Each row is a point. Each copy is the shape, with its points in the same order, turned, moved and blurred by noise. Is it also mirrored, or only turned?

Shape (6 x 3)
[[-1.9 -4.2 -1.8]
 [-0.2 -4.4 -0.5]
 [ 0.9  4.6 -0.6]
 [ 4.6  2.3  5.2]
 [ 1.9  6.1 -3.0]
 [-1.6  2.8  0.7]]
Copy 1 (6 x 3)
[[-4.2  3.0 -3.2]
 [-2.5  3.6 -2.5]
 [ 0.0 -5.4 -0.9]
 [ 4.6 -0.9  3.1]
 [ 0.6 -6.8 -3.5]
 [-2.3 -3.2  0.6]]
Copy 1 is: mirrored
Copy 2 (6 x 3)
[[ 1.2 -4.3 -0.8]
 [ 2.2 -3.9  0.8]
 [-1.4  4.4  1.8]
 [ 1.4  2.9  8.0]
 [-1.1  6.6 -0.4]
 [-3.1  1.2  2.0]]
Copy 2 is: only turned

Shape (7 x 4)
[[-4.7  1.9  7.1 -1.3]
 [-1.9 -0.2 -1.4  2.9]
 [-3.3 -5.1 -5.7  4.2]
 [ 1.5 -0.6  3.6 -1.2]
 [-2.5 -2.4  5.4 -0.8]
 [-3.9  3.7 -0.9 -1.5]
 [-2.9  0.5 -0.3  3.5]]
Copy 1 (7 x 4)
[[-4.9  2.3  7.8  1.4]
 [-1.9  1.9 -1.5  1.8]
 [-3.8 -2.6 -6.9  1.4]
 [ 1.3  1.4  4.3 -1.0]
 [-2.9 -0.1  4.7 -0.7]
 [-3.9  6.6  0.1  0.1]
 [-1.9  1.8 -1.7  3.8]]
Copy 1 is: only turned
Copy 2 (7 x 4)
[[-5.0 -4.7  5.4 -0.4]
 [-0.9 -2.0 -2.4  2.7]
 [ 1.1 -4.7 -8.1  2.4]
 [ 1.5 -1.5  3.1 -1.3]
 [-1.0 -6.1  3.3 -1.4]
 [-5.4  0.3 -0.9  0.1]
 [-1.8 -2.8 -1.5  3.6]]
Copy 2 is: only turned
Copy 3 (7 x 4)
[[-5.8  2.2  4.9  3.7]
 [-1.1  0.1 -3.7  1.7]
 [-2.4 -2.8 -8.2 -1.6]
 [ 0.0 -2.4  3.4  2.3]
 [-4.7 -2.1  3.1  2.3]
 [-1.5  4.2  0.1 -0.1]
 [-2.1  0.8 -3.4  2.9]]
Copy 3 is: only turned

Shape (10 x 6)
[[ 5.3  1.3  1.2  0.2  3.7  5.9]
 [-3.8  0.2 -7.7  3.3  1.6  3.3]
 [ 0.9  0.5 -1.1  0.2  3.7  4.1]
 [-0.1  1.3  2.9 -4.7 -3.2 -1.0]
 [ 0.0  3.3 -0.9 -3.4 -1.4  0.9]
 [ 3.8  2.6  0.5  0.3 -2.2 -1.6]
 [ 5.1  0.8 -1.5 -4.3 -0.1 -1.2]
 [-6.8 -2.9 -5.5  1.4  2.8  2.7]
 [ 5.1  0.0  4.3 -2.5 -0.1 -0.8]
 [ 0.6  2.5 -1.3  1.5  7.2  2.3]]
Copy 1 (10 x 6)
[[ 3.0  0.2 -0.6 -0.3  4.7  8.4]
 [-7.7 -2.0 -3.7 -4.2  0.7  3.8]
 [-0.9  0.1 -0.5 -2.2  3.6  5.3]
 [ 4.1  1.7  2.8 -1.5 -4.0  0.6]
 [ 0.8  2.9 -0.1 -2.1 -3.0  3.3]
 [ 3.6  0.7 -2.8  1.8 -1.5  2.1]
 [ 5.2  3.3 -3.1 -3.3 -0.3  2.1]
 [-7.6 -3.0  0.1 -6.3  1.9  1.2]
 [ 7.0  1.1  0.7  0.4  1.0  1.8]
 [-2.9  2.9 -0.9 -0.3  6.1  4.6]]
Copy 1 is: only turned
Copy 2 (10 x 6)
[[ 3.3  4.0  0.1 -0.5  1.2  6.3]
 [-6.7  2.3 -5.4  1.9  0.3  0.7]
 [-0.8  2.6 -0.9 -1.0  1.3  4.0]
 [ 1.0 -0.7  4.1 -3.8 -5.8 -0.2]
 [-1.0  3.0  1.1 -2.3 -4.9  0.9]
 [ 3.4  2.9  1.4 -0.2 -3.7 -1.6]
 [ 3.7  2.6 -1.1 -4.9 -4.2  0.2]
 [-8.3 -1.9 -3.9 -0.3  1.4  1.0]
 [ 6.0  0.3  3.0 -3.0 -2.1  0.8]
 [-1.3  5.1 -0.3 -2.0  4.7  2.6]]
Copy 2 is: only turned
Copy 3 (10 x 6)
[[ 1.8  6.4  1.7 -1.5  3.4  5.9]
 [ 2.1  0.7 -7.2  4.6  0.6  1.7]
 [ 0.9  2.5 -0.7 -1.0  2.9  3.2]
 [ 0.3  0.7  3.6 -5.6 -2.1 -2.3]
 [ 1.5  3.1 -0.9 -3.8 -0.8 -1.5]
 [ 2.9  3.5  3.9 -1.1 -2.3 -0.2]
 [ 6.4  2.9  2.0 -5.2  0.6  0.2]
 [-0.3 -4.4 -6.5  2.4  2.4  0.8]
 [ 3.0  2.8  6.5 -4.8  0.2  2.3]
 [ 1.1  4.6  0.3  1.4  7.2  1.4]]
Copy 3 is: only turned
Copy 4 (10 x 6)
[[ 5.1 -1.9  6.2 -0.2  4.3  4.9]
 [ 2.3 -6.1 -4.5  7.4  1.7  1.6]
 [ 2.6 -3.5  2.8  2.0  3.9  3.3]
 [-4.6 -0.8  1.1 -3.1 -1.2  1.8]
 [-0.8 -1.6 -1.8 -1.8  0.2  4.4]
 [ 2.6  0.4 -0.5 -1.6 -1.1  0.3]
 [ 2.1 -2.8 -1.1 -6.3  1.5  1.5]
 [-1.0 -7.7 -3.1  7.7  3.6  1.4]
 [ 0.3 -0.1  4.3 -4.8  0.6  0.1]
 [ 4.3 -1.4  0.4  3.7  8.1  2.3]]
Copy 4 is: only turned

Shape (10 x 6)
[[-0.3  4.7  0.3  3.6 -1.0  5.5]
 [-1.3  1.6 -1.4 -0.8 -4.0 -6.6]
 [ 1.1  3.1 -1.6 -3.2 -3.6 -4.1]
 [ 4.8  3.3  0.4 -1.1  2.2 -2.7]
 [ 1.2  3.6  2.4 -0.8  3.9 -0.2]
 [-0.6  0.0 -2.0  0.8  1.1  5.7]
 [-4.6  3.1 -3.0 -2.6 -3.2 -7.5]
 [-1.0  2.4  0.9 -1.3 -1.4  6.4]
 [-0.4  0.2 -0.9  4.3 -1.0  6.9]
 [ 4.1  0.4  6.2  0.3  2.5 -0.7]]
Copy 1 (10 x 6)
[[ 4.7  0.0 -6.9 -1.6 -1.1  1.2]
 [-1.3 -7.3  1.8 -1.9 -1.2 -3.4]
 [-0.8 -4.3  0.4 -3.6 -2.3 -5.4]
 [ 2.5  0.2  0.3 -1.7  2.5 -6.2]
 [ 2.9  1.4 -0.7 -4.2  3.6 -2.2]
 [ 0.2  3.3 -4.4 -0.4 -1.6  1.6]
 [-4.8 -8.5  0.8 -4.8 -0.2 -3.0]
 [ 2.5  2.4 -4.2 -4.5 -3.7  1.3]
 [ 2.9  2.1 -5.9  1.5 -2.6  3.4]
 [ 6.4  2.1  3.3 -2.1  2.3 -2.0]]
Copy 1 is: mirrored
Copy 2 (10 x 6)
[[-1.8  5.4 -2.4  0.3  5.1  2.0]
 [-0.4  0.2  0.2  4.4 -4.7 -4.3]
 [ 0.1  2.8 -0.2  1.2 -4.6 -3.0]
 [ 1.9  4.4  4.5 -1.7 -0.1 -3.2]
 [-2.1  3.5  5.0 -1.1  2.8 -2.7]
 [-1.7  1.1 -3.1 -3.2  4.6 -0.4]
 [-2.8  1.4 -0.4  5.4 -5.2 -6.8]
 [-3.8  2.4 -2.3 -1.7  2.4  2.9]
 [ 0.2  1.7 -3.9 -0.1  7.0  2.3]
 [ 0.3  1.0  7.5 -1.0  1.4  1.0]]
Copy 2 is: only turned
Copy 3 (10 x 6)
[[-4.0 -2.3  0.4 -5.2  2.8  0.2]
 [ 1.8  0.7 -3.9  0.1 -6.9 -3.8]
 [ 3.4  0.3 -4.6 -2.9 -4.0 -4.1]
 [ 4.5 -1.0 -1.1 -1.4  2.2 -6.2]
 [ 1.2  1.6  0.9 -1.9  3.1 -4.7]
 [-1.9 -0.4 -2.1 -2.1  4.4  3.1]
 [-0.1  3.7 -6.2  0.3 -7.7 -4.9]
 [-1.0  1.1 -0.7 -6.5  2.0  2.9]
 [-3.7 -3.1  0.4 -2.4  2.9  4.3]
 [ 4.4  0.2  5.4 -0.8  2.2 -2.8]]
Copy 3 is: mirrored

Shape (12 x 8)
[[-3.5 -3.6 -4.8 -3.3  2.5  1.4 -1.6 -5.6]
 [ 2.1 -1.9  3.6  4.1  4.6 -4.0 -3.9 -7.0]
 [ 3.3  2.6  3.6 -3.3 -3.5  0.8 -0.6 -1.1]
 [ 4.0  4.1  1.9 -1.6 -0.1  1.6 -0.3 -4.6]
 [ 0.9  5.2 -1.0 -0.2 -9.3  1.8  1.8 -2.4]
 [ 0.6 -2.5  1.8  2.5 -1.1  2.8 -0.7  0.1]
 [-0.5 -1.8 -3.2 -5.5  1.9  2.8 -3.5  1.9]
 [ 1.3  5.0 -2.6 -1.0 -5.0  7.4 -0.1  0.7]
 [ 3.5 -6.7 -2.0  2.0  2.3 -3.8  5.3  0.2]
 [-0.1  5.6 -0.4 -0.6 -2.2 -1.8 -1.0  1.8]
 [ 1.8 -4.5 -8.5  1.0 -3.6 -4.1 -1.9 -0.4]
 [ 2.8 -2.0 -3.1 -1.0  3.1  1.8  0.8 -0.8]]
Copy 1 (12 x 8)
[[-4.8 -6.2 -5.9 -0.2  2.2  2.9 -0.1  2.6]
 [ 0.4 -4.5  4.5  5.6 -1.4  6.2  2.4  5.9]
 [ 1.3  0.2  2.2 -3.7 -3.3  4.0 -0.6 -2.6]
 [-0.1  1.6  0.8 -1.4 -0.8  6.5  1.7 -1.2]
 [-2.2  5.7 -2.8 -2.4 -6.4  1.2  0.8 -4.6]
 [-1.3 -2.0  2.3  2.4 -0.5 -0.1 -2.3 -2.7]
 [-0.4 -3.6 -3.0 -3.5  2.9  1.5 -6.2  1.4]
 [-1.6  4.7 -3.0 -2.0 -0.2  2.2 -4.2 -5.5]
 [ 3.6 -6.8  0.4  3.1  1.7 -4.1  5.3  0.1]
 [ 0.3  4.7  0.3 -3.0 -2.2 -0.1 -1.1  2.5]
 [ 2.4 -3.3 -8.0  2.7 -3.7 -3.4 -1.0  3.1]
 [ 1.9 -3.2 -1.8  0.8  4.3  0.9  0.3  0.0]]
Copy 1 is: mirrored
Copy 2 (12 x 8)
[[-7.6 -3.5  0.1 -6.7  0.0  0.5  1.0  0.1]
 [-0.8 -0.8  5.5 -3.8  1.3 -7.6 -4.1 -2.8]
 [ 0.3  1.6  1.5  2.1 -3.8  2.7 -0.1 -4.4]
 [ 0.8  2.2  0.9 -0.9  0.5  1.2 -0.7 -6.0]
 [ 3.4  5.5 -2.1 -2.2 -5.2  5.6  0.5  0.1]
 [ 0.3 -1.4  2.6  0.6 -0.4  1.1 -1.7  2.6]
 [-6.8 -5.2 -3.0  1.0 -1.5  2.4 -0.6 -0.5]
 [ 0.3  2.7 -4.3  0.8 -0.7  8.1 -1.3  0.2]
 [ 2.4 -6.2  2.1 -1.3  1.1 -4.9  5.9  3.2]
 [-0.9  4.5 -4.3  2.2 -3.6 -0.5  0.3 -0.7]
 [ 1.3 -5.2 -5.2 -5.6 -4.9 -2.5  0.7  4.1]
 [-1.6 -4.4 -1.7 -1.3  1.8  0.0  1.8 -0.8]]
Copy 2 is: mirrored
Copy 3 (12 x 8)
[[ 1.6 -0.7 -6.9 -0.6  6.0 -0.2  1.1 -0.5]
 [ 1.5  3.0 -2.1  6.2  3.1 -5.8 -7.5 -1.9]
 [ 2.2  2.4  0.5 -0.6 -4.1  3.9 -4.0 -1.3]
 [ 4.2  3.5  0.0 -1.1 -1.5  0.5 -4.2 -4.2]
 [ 0.4  2.8 -3.0 -2.0 -8.8  2.6  1.1 -4.9]
 [-0.7 -1.7  1.7  2.2 -1.2 -1.2 -0.4 -1.0]
 [ 0.8 -1.4 -1.3 -4.6  3.6  1.7 -0.4  3.8]
 [ 0.3 -0.7  0.9 -6.8 -4.8  1.8  1.9 -4.2]
 [ 5.3  1.7 -0.3  6.6 -0.1 -4.1  3.8  4.8]
 [-1.8  6.1 -0.3 -3.0 -3.6  0.3 -1.1  0.2]
 [ 1.6 -0.8 -7.8  0.1 -3.5 -4.8  2.3  5.6]
 [ 4.4  0.4 -0.1 -0.9  2.1 -2.4  1.3  1.2]]
Copy 3 is: mirrored
Copy 4 (12 x 8)
[[-2.7 -4.9 -4.4 -0.2  4.7  0.9  1.1 -5.4]
 [ 4.6  0.2  2.6  3.5  4.3 -2.4 -5.4 -8.1]
 [ 0.1  0.9  4.6 -2.8 -3.6  2.9 -0.3 -4.3]
 [ 4.1  2.3  1.4 -1.7 -0.8  3.4 -0.1 -5.3]
 [-2.5  3.4 -2.2 -1.7 -8.6  4.1 -0.2 -4.8]
 [-0.2 -1.7  1.9  3.0 -0.5  4.4 -3.3 -2.4]
 [-2.7 -4.0 -0.2 -4.4  4.1  2.0 -1.6  0.2]
 [-1.7  2.7 -3.2 -3.5 -3.9  7.8 -1.0 -0.5]
 [ 3.4 -5.4  1.3  7.3 -0.7 -3.7  1.1  1.3]
 [-2.6  4.9  0.8 -2.4 -3.0 -0.6 -2.2 -0.7]
 [-0.1 -6.3 -5.8  0.8 -3.7 -3.5 -3.4  0.2]
 [ 3.0 -3.0 -0.6  0.2  1.6  1.6  0.5  0.2]]
Copy 4 is: only turned

Shape (15 x 9)
[[ 7.7  1.9  6.7  1.6 -1.2  0.4 -2.1  4.4 -2.9]
 [-2.7  3.8 -0.8 -4.5  0.8  2.2 -1.6  0.1  2.5]
 [-4.7 -1.9 -1.6 -3.2  3.7  2.5  1.6  3.5 -0.1]
 [ 2.5 -3.6  1.6 -4.6 -1.9 -4.3 -6.6 -2.2  7.3]
 [-1.7  3.1  3.6  3.5 -1.0 -1.0 -1.3 -0.3  0.8]
 [ 5.1  0.7  3.5 -0.9  2.6  5.1  3.8  4.7 -1.3]
 [ 1.5  1.9  1.8  2.4  4.1  4.3  3.8  8.1  0.6]
 [ 4.0 -2.4  4.2  3.3 -1.6 -0.2 -3.9  1.0 -4.0]
 [ 3.2 -1.3 -4.0 -1.9  1.2 -2.9 -4.2 -3.0  3.8]
 [ 1.0  0.2  2.1 -0.7  2.0  6.9  3.0  2.9 -0.6]
 [ 2.6 -1.7 -1.5 -2.3 -3.8 -3.0 -0.4 -1.4  3.3]
 [ 3.8 -3.3  2.9 -6.6  0.6 -3.1  3.8  0.4  5.8]
 [ 4.0 -1.0  4.8  2.0  3.7  3.6  0.6  3.4  0.3]
 [-2.1 -1.5 -2.3 -2.8 -2.9  1.5 -1.9 -2.5  7.7]
 [ 1.3  0.8  2.5  2.1 -0.2 -2.1 -4.9 -6.2  0.1]]
Copy 1 (15 x 9)
[[ 5.1 -2.5  4.0 -0.3  3.7 -0.7 -6.3 -2.8 -5.5]
 [-0.8  6.7 -1.2 -1.2 -2.9  2.2 -3.1  1.7  0.3]
 [-2.9  2.5 -4.1 -1.1 -0.1  1.3  0.3  6.5 -3.2]
 [-1.0 -2.7  1.3 -4.0  2.0  1.2 -3.6 -2.5  8.9]
 [ 0.8  1.3  3.3  5.3 -1.0 -0.7 -3.0  1.8 -0.1]
 [ 3.4  1.0 -0.6 -1.2  2.6  5.0 -2.2  0.8 -8.2]
 [ 5.2  1.0 -2.5  0.7  2.4  4.4 -4.2  6.0 -7.0]
 [-0.8 -5.3  2.8  1.9  3.2 -2.8 -4.7 -1.6 -4.1]
 [-2.3  0.6 -4.4 -0.2  3.1  0.2 -3.4 -3.4  5.0]
 [-0.3  0.5 -1.6 -0.8 -1.1  5.2 -2.5  1.9 -8.1]
 [ 1.8 -1.1 -2.6 -0.8  0.0  0.6  0.4 -3.9  3.7]
 [ 2.9  1.0  1.1 -6.0  4.0  4.3  2.9 -0.4  3.4]
 [ 1.6 -1.8  1.6  0.6  4.1  4.4 -4.6  2.4 -5.8]
 [-1.3  0.5 -3.0 -1.0 -3.9  4.6 -1.4  0.1  6.5]
 [-4.1 -0.4  2.9  5.4  1.9 -1.0 -3.2 -3.9  1.8]]
Copy 1 is: only turned
Copy 2 (15 x 9)
[[ 9.9 -3.1 -0.3 -2.7 -1.6  2.3  0.4 -0.7 -1.2]
 [-1.8  6.4  1.3 -2.6  0.1  2.1  0.4  3.5  1.4]
 [-4.1  2.6  1.3  0.6  3.2  4.8  3.1  5.5 -2.6]
 [-1.3 -1.6  4.3 -2.9  3.3  2.3 -5.9 -0.4  9.0]
 [-0.8 -0.7  0.2 -2.6 -3.8 -1.6  0.4  0.0 -1.1]
 [ 6.9  1.3  1.2  1.0  1.4  4.0  6.1  1.1 -2.4]
 [ 3.9 -0.3 -0.6  0.8 -0.5  2.5  8.9  5.1 -2.0]
 [ 3.6 -4.8 -2.0 -2.2 -0.9  4.0 -1.9 -3.1 -2.2]
 [-2.0  1.1 -2.4 -1.0  5.1  0.9 -2.6 -0.9  6.3]
 [ 2.5  2.9  1.4  0.8  0.1  5.3  6.4  0.7 -2.5]
 [-0.2  0.7  0.7  3.2  1.6  0.8 -4.2 -0.1  4.7]
 [ 2.2  0.2  7.4  3.5  6.0  0.1 -0.7  1.7  4.2]
 [ 4.4 -2.2  1.1 -1.6  1.2  3.2  6.3 -0.5 -1.0]
 [-5.5  3.6  2.7  1.4 -0.5  3.2 -0.9  0.2  7.2]
 [-1.5 -0.4 -1.0 -4.4  0.1 -1.0 -3.1 -5.4  1.1]]
Copy 2 is: mirrored
Copy 3 (15 x 9)
[[ 4.0  6.7 -1.1  2.2 -2.2 -0.5  0.4 -1.0 -4.6]
 [-0.1 -0.1 -0.8 -5.6 -0.3  2.4  3.1  0.8  6.4]
 [-2.0 -4.2  0.2 -4.4  1.8  1.4  6.5  2.4  0.8]
 [ 3.1 -2.3 -9.9  0.2 -1.0 -2.6  1.2 -5.3  6.5]
 [ 0.0  1.9  2.5  1.5  2.0 -1.0 -0.2 -1.1  3.8]
 [ 6.0  1.7  1.7 -2.7 -0.8  0.7  4.3  3.5 -4.4]
 [ 3.3  1.1  2.5 -0.1  1.8  0.8  5.6  7.4 -2.6]
 [ 0.3  1.8 -1.3  3.2 -0.1  0.9 -1.1 -3.3 -4.2]
 [ 0.4 -3.6 -7.6 -2.0 -0.5 -0.7 -2.8  0.4  4.3]
 [ 4.5 -1.0  2.7 -3.0  0.1  3.2  4.0  2.4 -2.0]
 [ 1.3 -3.7 -3.7 -0.1 -5.1 -2.5 -0.2 -1.2  3.7]
 [ 6.0 -3.6 -4.6 -3.7 -3.0 -6.4  5.3 -1.1  1.9]
 [ 5.7  0.9 -0.2  0.2  2.9  0.3  3.0  1.7 -3.4]
 [ 2.6 -6.5 -3.4 -0.8 -1.5  2.1  2.1 -1.1  8.9]
 [ 0.5  0.0 -1.9 -0.3  2.4 -0.9 -5.4 -5.0  3.2]]
Copy 3 is: mirrored
Copy 4 (15 x 9)
[[ 6.3 -2.5  0.3 -5.3 -2.3 -3.1 -7.4  2.1 -1.4]
 [-1.3  1.9 -5.1 -2.5 -1.1  0.8  2.0  0.7  1.7]
 [-3.9  0.1  0.7 -0.5  2.1  0.6  3.9  4.1  0.0]
 [ 2.1 -4.3 -5.0  0.3  0.6 -7.2  0.8 -5.9  6.6]
 [ 0.7  3.5  0.2  0.0 -1.8 -0.4 -4.8 -2.3  1.0]
 [ 5.2 -1.6  2.5 -5.2 -2.7  0.6  0.9  4.7 -3.6]
 [ 4.1  1.3  4.1 -1.5 -2.3  1.9 -0.4  7.8 -0.5]
 [ 2.0 -4.3  1.8 -1.4 -0.2 -1.5 -7.9 -1.9 -1.5]
 [ 2.8 -3.8 -5.6  3.5  1.6 -0.8  1.4 -3.7  2.2]
 [ 0.6 -1.0  2.7 -4.1 -3.9  2.4  1.5  3.3 -1.9]
 [ 1.6 -2.4 -4.4  3.0 -2.6 -5.0  1.2 -2.8  0.0]
 [ 4.5 -0.8 -0.9 -1.4 -0.7 -8.4  6.2 -0.9  0.2]
 [ 5.2 -1.7  4.4 -3.5 -1.4  0.7 -1.1  2.3  0.2]
 [-1.9 -1.4 -4.5  1.9 -4.5 -2.0  4.5 -3.5  4.8]
 [ 2.2 -0.5 -2.4 -0.2  1.2  0.9 -4.1 -8.1  0.2]]
Copy 4 is: only turned
